Rows are points. Each copy is the shape, with its points in the same order, turned, moved and blurred by noise. Say if it was mirrored as well.

Shape (7 x 2):
[[ 1.43 -0.13]
 [-0.54 -1.74]
 [ 1.55  1.24]
 [ 1.34  0.35]
 [ 1.46  0.71]
 [-0.92 -1.47]
 [-2.32  2.33]]
Copy 1 (7 x 2):
[[ 0.30 -1.57]
 [-1.57  0.20]
 [ 1.64 -1.59]
 [ 0.78 -1.42]
 [ 1.14 -1.45]
 [-1.33  0.61]
 [ 2.27  2.46]]
Copy 1 is: only turned
Copy 2 (7 x 2):
[[-0.41 -1.19]
 [-1.07  1.38]
 [ 0.87 -1.50]
 [ 0.10 -0.97]
 [ 0.48 -1.05]
 [-0.80  1.66]
 [ 3.43  1.68]]
Copy 2 is: only turned
Copy 3 (7 x 2):
[[-0.53 -1.58]
 [-0.78  1.01]
 [ 0.42 -2.03]
 [-0.18 -1.55]
 [ 0.35 -1.45]
 [-1.02  1.21]
 [ 3.45  1.04]]
Copy 3 is: only turned
Copy 4 (7 x 2):
[[ 1.97  0.75]
 [-0.40  1.29]
 [ 2.48 -0.51]
 [ 2.09  0.29]
 [ 2.24 -0.09]
 [-0.80  0.99]
 [-0.42 -3.02]]
Copy 4 is: mirrored

Shape (8 x 3):
[[-0.05  1.68  1.87]
 [-1.92  2.08 -0.69]
 [-0.58 -1.97  0.48]
 [-0.28 -1.51 -0.40]
 [-2.17  1.55  0.32]
 [ 1.78 -1.39  1.35]
 [ 1.68 -0.98 -0.53]
 [-0.13 -2.56  1.02]]
Copy 1 (8 x 3):
[[-0.54 -0.74  1.54]
 [ 2.12 -1.82 -0.18]
 [ 0.96  2.55  0.26]
 [ 1.00  1.86 -0.76]
 [ 1.87 -1.10  0.71]
 [-1.60  2.32  0.31]
 [-0.99  1.92 -1.46]
 [ 0.56  3.22  0.64]]
Copy 1 is: only turned
Copy 2 (8 x 3):
[[-0.21 -1.40 -1.08]
 [ 1.68  0.31 -1.97]
 [ 1.04 -0.87  2.43]
 [ 0.66  0.22  1.50]
 [ 1.88 -0.66 -1.66]
 [-1.93 -1.01  1.76]
 [-1.07  0.57  1.62]
 [ 0.51 -1.33  2.61]]
Copy 2 is: only turned
Copy 3 (8 x 3):
[[-2.51 -0.47 -1.40]
 [ 0.88 -0.82 -2.30]
 [ 0.09  2.36  0.77]
 [ 0.66  1.46  1.32]
 [ 0.49  0.13 -2.38]
 [-1.77  0.86  1.81]
 [-0.02 -0.20  2.10]
 [-0.73  2.62  1.49]]
Copy 3 is: mirrored
Copy 4 (8 x 3):
[[ 1.93 -1.08  0.55]
 [ 1.88 -0.82 -2.52]
 [-2.08 -0.87 -0.29]
 [-1.89 -0.11 -0.89]
 [ 1.56 -1.77 -1.84]
 [-1.42  0.50  1.71]
 [-1.10  1.52  0.11]
 [-2.31 -0.85  0.54]]
Copy 4 is: mirrored

Shape (8 x 3):
[[-0.89  0.92 -1.34]
 [-1.63 -1.77  2.37]
 [ 0.34  0.71 -0.82]
 [-0.83  2.28 -0.74]
 [-0.23  0.05  2.13]
 [ 1.42 -1.77 -1.28]
 [ 1.15 -1.06 -1.21]
 [-3.27  0.90 -0.04]]
Copy 1 (8 x 3):
[[ 0.26  1.21  1.65]
 [-0.12 -2.77 -0.86]
 [ 0.04  1.51  0.52]
 [-1.18  1.40  2.16]
 [-1.34 -0.95 -0.59]
 [ 1.97  1.51 -1.28]
 [ 1.51  1.58 -0.95]
 [-0.28 -1.46  2.93]]
Copy 1 is: mirrored
Copy 2 (8 x 3):
[[-0.60  1.02  0.08]
 [ 0.50 -3.48  0.54]
 [ 0.65  1.40  0.23]
 [-0.74  1.00 -1.47]
 [ 1.58 -1.54 -0.42]
 [ 1.01  0.71  2.78]
 [ 1.09  0.87  2.11]
 [-2.37 -1.15 -0.88]]
Copy 2 is: mirrored
Copy 3 (8 x 3):
[[ 2.01 -0.59 -0.70]
 [-2.15 -2.44  0.13]
 [ 1.38  0.31 -0.10]
 [ 1.77  0.21 -1.91]
 [-1.63 -0.34 -0.68]
 [ 0.92  0.09  2.56]
 [ 1.12  0.26  1.87]
 [ 1.27 -2.68 -2.20]]
Copy 3 is: only turned

Shape (8 x 4):
[[ 1.03 -0.92  2.15  0.67]
 [ 0.91  2.71 -0.89 -1.95]
 [-1.22 -1.06  2.09  0.51]
 [-0.39 -2.17  3.08  0.78]
 [ 2.34  1.34 -0.18  0.29]
 [ 1.47 -1.63 -1.13  0.54]
 [-0.77  1.70  0.38 -0.26]
 [ 1.11  0.10 -1.63  1.45]]
Copy 1 (8 x 4):
[[ 0.28 -0.21 -1.41 -2.50]
 [ 1.59  2.02 -0.41  2.17]
 [ 0.98 -0.75  0.85 -2.52]
 [ 0.26 -1.29 -0.42 -3.68]
 [ 1.05  0.45 -2.53  0.87]
 [-1.49 -1.21 -1.29 -0.11]
 [ 2.28  0.37  0.29  0.36]
 [ 0.41 -1.56 -1.61  1.39]]
Copy 1 is: only turned
Copy 2 (8 x 4):
[[-1.71  0.03  0.74 -1.80]
 [ 2.31  1.37  1.10  1.56]
 [-1.81 -1.82  0.10 -0.52]
 [-3.24 -1.30  0.21 -1.60]
 [ 1.42  1.62  0.76 -1.38]
 [-0.07  1.18 -2.16 -1.46]
 [ 1.11 -1.06  0.86  0.47]
 [ 1.65  0.33 -1.53 -1.78]]
Copy 2 is: only turned
